Rows are points. The window is the flat piece filled in between its corners: a triangle in 3 columns, a solid with four corners in 4, and so on. A path goes straight from each point to the next, and from the last back to the first. List the points from which the path goes on through the window.
(in the rows, 128 means zero)

Window (4 x 4):
[[166 138 244  76]
 [191  94 141 116]
 [ 81 163  88 171]
 [116  63  90 141]]
Path:
(1): [ 99 108 172 179]
(2): [ 88 119 111  60]
(3): [126 117  80  82]
(4): [122  61 134 202]
(5): [168  85 153 151]
(6): [179 106  97  67]
(7): [113 205 118  70]
(8): [132 150 159 169]
(9): [146 154 209 133]
(10): [151 164 188  79]
(11): [ 83 176  75  85]
(12): [ 98 140 117 222]
(13): [138  82 145 192]
(14): [113 100  66  87]
(15): [105 142  92 101]
(16): [134 113 126 200]
Through the window after points: 3, 5, 11, 13, 15

Window, 6 rows:
[[ 66 148 118   7  57 148]
 [120 171 132 111 165 130]
 [178 137 145 145 118 124]
 [150  91 111 189 157 130]
 [ 90 118 148 163  74 140]
 [141 171  60 181 154 135]]
Path:
(1): [112 171 132  84  93 172]
(2): [111 159 120  85  83 109]
(3): [109 153 116 106 124  74]
(4): [119 156 133 112 134 155]
(5): [104 139 130 114  96 164]
(6): [ 90 117 132 115  87  75]
(7): [103 149 124  98 119  89]
(8): [112 150 119  97 123 175]
(9): [ 87 135 151  45  71 171]
(10): [ 72 133 144  41  68 114]
(11): [111 151 132 132 129 112]
(12): [120 138 136 135 135 188]
(13): [ 99 139 122  78  78 204]
(14): [ 86 128 119  78  97  65]
(15): [103 109 145 151  89  74]
(16): [127 140 139 155  96 182]
Through the window after points: 3, 5, 7, 11, 13, 15

Window:
[[125  66 231  87  90 158 141 128]
 [127 241 152 125 167  94 106  86]
 [249 106  18 159 122 156 129 106]
 [ 53  57 101  81  93 133  91 140]
 [161 102 113 128 158 176 152 129]
 [118 109 146  66 161 103  55 117]
 [ 44 143  81 188 147 115  36 103]
 [ 89  62  80 178 130 105 131 114]]
Path:
(1): [169 109  89 137 136 135 117 141]
(2): [171 105  79 124 145 181 117  37]
(3): [118 121 122 105 156 148  92  48]
(4): [119 150 124 123 141 127  90 142]
(5): [141 135 136 116 135 128  99 155]
(6): [ 94 136 127  92 144 164  98  27]
(7): [128 123  43 140 150 135 101  53]
(8): [148 101  70 170 137  91  81 205]
Through the window after points: 1

Window:
[[ 75 137 181  88 165 143 127 138]
 [136 121 119 144 161 108 146 133]
 [123 173  85 163 138 147 184 128]
 [121  99 160   7 113 141 158 101]
 [179 143 115 154 114 178 102 121]
 [114 133 124 166 152 178 200 135]
 [103 118 114 157 122 161 108 143]
 [154 140 134 140  95 125 161 133]]
Path:
(1): [163 122 105 124 147 144 134 180]
(2): [104 132 154  70 147 146 133 177]
(3): [ 99 130 165  95 146 145 137 110]
(4): [101 130 154 117 125 140 155  69]
(5): [133 121 128  91 134 149 167 143]
(6): [113 137 132 118 143 140 159 182]
(7): [102 121 138 146 150 135 150  86]
(8): [136 121 122 132 112 142 147  97]
(9): [151 124 109 118 116 154 144 147]
(10): [168 144 119 116 131 162 150 149]
(11): [139 137 127 125 122 149 140  94]
(12): [136 138 133 153 132 139 132  91]
Through the window after points: 2, 4, 12

Window, 9 rows:
[[204  96 159 140 114 105 125 175 118]
 [ 96 116 185  39   7 203 168 101 124]
 [131 163  99  70 151  86 118 240 104]
 [134  76 104 129 109  92 175 113 130]
 [126 134 115 110 162 131 195 113 184]
 [166  75 215 150 132 110  63 190  45]
 [135 104 123 127  97 189 180 208  86]
 [154 141 123 183 117 141 127 106 127]
 [150 112 146  78 108 213  52  81 149]]
Path:
(1): [171 126 142  81 115 148 145 135  67]
(2): [211 135 105  92 168 148 127  72  95]
(3): [143 100 148 139 131 133  93 171 143]
(4): [138 112 146 129 105 142 100 148 134]
(5): [172 135 133  91 132 155 150 102  66]
(6): [157 113 127 110 118 120 195 131  97]
(7): [102 112 131 141 110 112 158 185 150]
(8): [123  89 149 115  95 158 127 165 137]
Through the window after points: 4

Window:
[[110 155 183 138 146 120 116  91 158]
 [127 117 171 132  11 193 107 143  69]
 [113 177 130  85  95 127 147  80 157]
 [ 71 108 126 128 126 184 157 137  94]
 [ 55 101 105 165  94  83 165 210 104]
 [111 220 114 156 179 176 127  94 212]
 [201 120 102 182 218 164 140  87 242]
 [140 145 103 123 157 111  77 111 146]
 [163 144 137 113 155  64 144 199  95]]
Path:
(1): [115 114 146 128 149 136 118 191 164]
(2): [122 141 132 155 141 105 133 125 121]
(3): [124 175 117 153 109 142 137  72 130]
(4): [113 156 152 106 112 163 122 140 165]
(5): [ 93 170 135 117 151 163 129 139 217]
(6): [145 198 113 188 133 173 124  70 102]
(7): [148 165  95 176 165 118 137  71 153]
(8): [148 134 128 122 153 148 125 113 191]
(9): [125 145 147 118 177 120 107 186 225]
(10): [146 151  83 164 189 123 175  71 141]
(11): [ 90 181 119 176 144 134 158  45 111]
(12): [137 136 136  96 135 185  89 130 249]
(13): [101 122 169  87 133 140  87 165 204]
(14): [142 168  91 134 132 114 122  77 114]
(15): [135 162 139 156 101 158 127 104 111]
(16): [108 135 145 119 105 173 118 154 157]
Through the window after points: 3, 5, 7, 13, 15

Window:
[[ 97  49  53 118 144 171  98  91 162 193 123]
 [195  44 127 187 155 215  92  95  83 139 154]
 [ 40 101 149 219  32 142 150 189  78  79 122]
 [ 85  65  54 141 239 140 210 179 133 113 130]
 [ 43 123 157 108  66  57 205 154 125 216  79]
 [ 97 145 124 171 222  96  27  97 151 209 137]
 [185 149 145 167 131 247  85 140 158 143 137]
 [ 96  70  93 118 174  58 131 114 185  90 135]
 [233  68   9 230 111 128  66 152  58  45 178]
 [ 74 103 142 122 136 100  71 197  93 130 120]
 [ 49 177 144 108  62 131 140 129 100  78 195]]
Path:
(1): [120  58  85 165 168 138 137 159 154 129 202]
(2): [ 98  66 108 166 133  97 109 160 161 173 195]
(3): [ 74  83  93 137 141 106 128 113 104 146 101]
(4): [122 104 105 144 167 151 102  83  83  62  48]
(5): [114  84 115 145 129 120 125 135 144 134 183]
(6): [144  67 119 172 147 117  97 169 152 149 229]
(7): [ 89 102  96 121 158 123 123  82 111  87  49]
(8): [142 139 115 147 120 161  70 113 103 123 109]
(9): [134 105 134 175 105 144  77 150 137 141 172]
(10): [ 87  69 126 159 105 133 160 197 126 125 158]
(11): [ 77 104  94 157 104 143 168 136  86  81  94]
(12): [112 123  74 142 156 137 109  97  64  85  51]
(13): [147  76  94 152 134 125 102 153 160 155 226]
(14): [101  92 115 137 118 129 152 170 167 148 209]
(15): [ 85 132  99 138 161 152 139 127  92  85 103]
(16): [122 113  72 143 186 172 103 123  88  83  73]
Through the window after points: 4, 6, 14

Window (12 x 12):
[[169  49  69 100 162 125 177  57 147 117  65 169]
 [167 206  74 106 179 228 151 127 172  95 165 151]
 [161  89 121  87 206 101 133 121 159 151 191 143]
 [ 78 134  70 116 147 116 132  92  96 140 154 141]
 [121  99 156 110  62 204 131 107 138 115 152  65]
 [162 158 166 136 173 129 154  99 134 123 109 169]
 [216 131 160 116 125  16  38 103 205 157 104 124]
 [106 138 152  76 145  83  51 123 155 142  76 130]
 [161 199 134  85 133 177 163 132 118 167 130 125]
 [146 117 152  89 159 153 121  43 163 128 116  52]
 [168 127 147 141  73 249 110  97 109 196 171 170]
 [125 143 124 153 183 146 155 139 141 186 118 126]]
Path:
(1): [115 153 154  71  60 175 132 107 183 187 161 134]
(2): [125 140 109 113  91 170 200  67 189 215 158 148]
(3): [165 113 140 131 172 161  61 139  75 105 108 133]
(4): [173 108 130 130 159 138 129 135  47 105 111 109]
(5): [133 133 117 102 121 147 112  87 205 192 145 187]
(6): [119 151 109  83 158  96 123  98 206 164 134 157]
(7): [190 131 128 127 168 143 112 123  76 137 128 130]
(8): [160 106 124 125 144 152 111 111 126 131 120 111]
(9): [124 128 121  74 135 123 151  80 186 165 139 134]
(10): [140 133 146 113 122 131 117 102 161 176 142 155]
(11): [230 149 117 117 147 131  72 107 116 114  98  71]
(12): [143 144 109 103 165 167 129 126  86 131 145 129]
(13): [118 138 129 111 122 170 163  85 175 154 145 130]
(14): [165 115 141 115 127  85  92  82 199 152 120 145]
(15): [203 134 133 115 147  99  96 116 131 145 103 126]
(16): [189 146 111 145 187 185 131 117  80 116 116 125]
Through the window after points: 2, 10, 14, 16

Window:
[[ 56 110 129  96 121 109 153  43 102 194 151 185]
 [ 44 109  60 183  49  52 178 116  57  65  32 162]
 [229 122 130  49 169 107 138  76 140  93 115 108]
 [ 73 101 100 129   8 107  87  97  75 113   7 149]
 [100  98 114 151 195 158 129  72 150 160  72 181]
 [ 50 131 158 174  65 125 148  30 156 101 104 211]
 [223 106 153 142 144 143 131 179 122 134 142  59]
 [174 107 119  37 139 114 147 198 203 100 104  49]
 [240 162  84  57 155 222 168 180 148 116 142  76]
 [148  81 148  57 184 184 117 134 118  67 160 111]
 [ 33 172 178 120 132 117 150  42  90 124  59 132]
 [172 189 113  56 171 101  61 169 148  89 148 110]]
Path:
(1): [138 108 101 127  65 169  90  79 200 114 146   9]
(2): [172 143 153  44 170  77 169 170  76 105 110 178]
(3): [126 120 174 112 131 115 143 135 118  96  80 195]
(4): [107 122  84 100 116 152 115  66 169 112 143  72]
(5): [172 131 108  90 131 152 141 118 153 104 128  72]
(6): [228 146 143  86 167 179 168 197  88 142 103 207]
(7): [145 143 163  62 155 135 137 149 144 128  74 175]
(8): [163 133  85  96 121 134 115 128 131  99 126  80]
(9): [ 77 131 114 139 127 108 136  69 103 113  89 114]
(10): [ 92 157 179  87 129 131 158 117 115 117  45 189]
(11): [144 125 129 101 143 134 147 147 110 123 111 151]
(12): [133 136  99 104 114 132 137  94 130 124 125  99]
(13): [121 124  96 114 113 112 109  83 124 105 100 105]
(14): [155 145 163 139 112 149 228 170 111 193  67 208]
(15): [126 128 145  53 118 135 165 131 114 125  90 215]
(16): [104 136  90 135 172 141 101  55 151 110 126  18]
Through the window after points: 3, 5, 7, 9, 11
